Each row is a point. Two turns around zero, p and q, are shown by what they do to some points. Write where each new point lands after one turn and then the other. Backwards means that the second turn is done in reverse. Each puzzle has new turns, and all numbers are rounded.
In the rows, zero is written as 128.

Turn p:
[149 158] -> [151 100]
[120 124] -> [126 137]
[153  86] -> [ 81 115]
[ 90 144] -> [153 160]
Turn q:
[ 85 160] -> [131 181]
[158  92] -> [114  83]
[147 132] -> [142 114]
[122 128] -> [125 133]
Where do these land?
p, then q: [99 98] -> [146 165]
q, then p: [108 137] -> [150 126]
q, then p: [124 174] -> [146  85]
p, then q: [173 126] -> [ 85 116]
q, then p: [136 105] -> [113 147]

Turn p:
[166 128 133] -> [125 165 136]
[124 151  94] -> [133 129  87]
[120 108  87] -> [170 121 110]
[126 133 194] -> [ 80 122 174]
[104 120 133] -> [130 103 134]
Turn q:
[ 85 109 139] -> [ 93 147 101]
[131 109 165] -> [ 91 120 146]
[155 153 136] -> [147 128 161]
[127 126 122] -> [131 126 123]
[ 88 154  92] -> [155 167  91]
[182 117 114] -> [152  80 147]
Where do these land?
q, then p: [133 139 170] -> [ 95 104 144]
q, then p: [133 162 162] -> [ 81 124 141]
p, then q: [147 101 106] -> [149 116 160]
p, then q: [148 162  92] -> [176 137 108]
q, then p: [106 101 142] -> [138  95 112]
p, then q: [100 103  97] -> [133  80 133]

Turn p:
[120 178 164 152  81  87] -> [137 157 203 144 102 155]
[110  97 135  98 134 119] -> [107 119 122  89 122 112]
[162 104 102 132 146 145] -> [131  94  98 147 148 113]
[133 130 125 135 105 110] -> [127 124 150 141 112 121]
[133 139  96  86 154 164] -> [154 143  88 114 161  95]
[133 123 145 109 172  86] -> [ 85 125 148 108 170 124]
[145 106 164 167 127 151] -> [134  91 121 134 120 179]
[ 88 148  93 146 106 162] -> [148 170  94 148  90 126]
Turn q:
[144 122 176 151 119 120] -> [145 113 137 140 149 174]
[131 192 147  93 124 147] -> [112 193 123 117 166 134]
[104 116  89 117 114 153] -> [133 143 123 109  85 102]
[126 135 158 101 130 137] -> [127 147 154 114 148 138]
[137  99 135 124 142 113] -> [129  96 146 124 135 124]
[ 98 102 150 130 169 156] -> [ 93 120 174 121 101 147]
[111 140  83 169  93  68] -> [164 117  85 193 113  93]
[173 119  86 137 133 130] -> [120  96  83 105 129 111]
Where do these land?
p, then q: [162 133 145  97 133 114] -> [114 104 162 121 154 132]
p, then q backwards: [ 76 114 125  92 125  84] -> [108 133  98  84 162 170]
p, then q: [146 127  91 116 118 153] -> [134  94 100 139 140 110]
p, then q: [198 128 149 180 142 110] -> [102  80 150 122  86 186]
q, then p: [104  99 121 138 147 156] -> [143 125 141 104  87 130]
p, then q: [103 171 140 156 143 126] -> [ 98 167 108 131 125 156]
p, then q: [108 123 125 116  88 154] -> [165 135 103 111 148 118]

Turn p:
[135  92 153 125 124 138 140 124 127] -> [147 106 142 154 128 116 120 146 132]
[149 132  80 131 102 146 105 146  84] -> [143 142  74 123 166 114 147 116  95]
[169 130 142  75 102  91 119 119  90] -> [141 115 148 148 156 113 105  64  88]
[111 142 113 127 117 106 179 142 166] -> [147 151 168  95  94 143 148 137 118]
[ 97 113 150 112 184 105 110 145 155] -> [106 107 163 102 149 158 102 144 171]
[ 93 119  82 139 126 132 113  88 152] -> [119 105  98  76  96 106 137 135 140]
[112 133 149 110 106 158 120 124 112] -> [115  98 119 156 127 138 148 126 111]
[118 126 149 149 102 130 156 129 165] -> [131 135 150 136  84 132 129 161 114]
[105 140 110 147 225 141 130 129 133] -> [113 146 120 102 145 149 141 135 222]
[123 137 133 154 104 123 129 131  96] -> [108 146 124 143 136 103 145 133 106]
[197 144 146 138 116 138 109 130 128] -> [141 158 101 171 126 134  85 110 113]
Turn q:
[128 101 115 151  91 138 111 136 133] -> [121 135 141 139  85 120 109 105 138]
[101 130 129 156 158 114  96  92 145] -> [127 130 100 167 145 155 145 108 163]
[120 115 163 134 135 162 136 121 148] -> [142 102 164 139 139 154 123 120 133]
[146 160 174 135  80 146 128 163 137] -> [131 130 151 130 109 159  72 152  85]
[113 142 112  75 119 117  90 124 145] -> [168 159 105 120 138 112 105 147 161]
[133 167 125 111 150 118 109 169  89] -> [111 108  81 111 144 109 101 163 113]
[118 168  99 135 158 129 136 123 125] -> [117 123  89  99 139 151 147 132 136]
[186 110 116 136 137 101 147 134 133] -> [132 126 127 139  97 107 173 145  93]
[109 123 115 112 129 138 128  84  92] -> [133 138 119 112 162 110 131  82 134]
[159  91 155 155  97 159 149 168 160] -> [129 101 191 141  73 139 118 139 107]
[ 96 101 105 110 154  85 177  94 102] -> [ 96 157 138 113 175  94 186 115 145]
Where do these land?
p, then q: [160 156 130 108 123 129  83 168 117] -> [134  88  83 111 144 133 128  89 145]
q, then p backwards: [175 129 152  98  95 110 113 116 139] -> [174 112 126 143  86 125 157 146 133]
q, then p: [112  95  99 129 163 135 122 121 139] -> [156 125 155 110  91 125 114 144 134]
q, then p: [138 126 111  93 115  93 180  94 192] -> [148 176 161 176 104 181 152  97 121]
q, then p backwards: [ 69 130 152 157 138 117 115 139 152] -> [123 142 177 134 179 143 110 143 131]
q, then p: [152 122 138 147 120 177 123 163  83] -> [119  74 125 127 161  82 113 133 109]
q, then p backwards: [121 115 141 140 119 124 172 134  66] -> [ 98 141 137 123 102  76 101 124  94]
q, then p: [ 87 153 132 113 154 151 114 112 122] -> [146 109 107 108 125 150 108 127 171]
p, then q: [ 98 121 104 148  97 121 124 117 135] -> [110 153 136 109 137  92 118 145 127]
q, then p backwards: [168 133 120 146 158 123 133 116 133] -> [113 134 116 115  98 166 138 127 118]
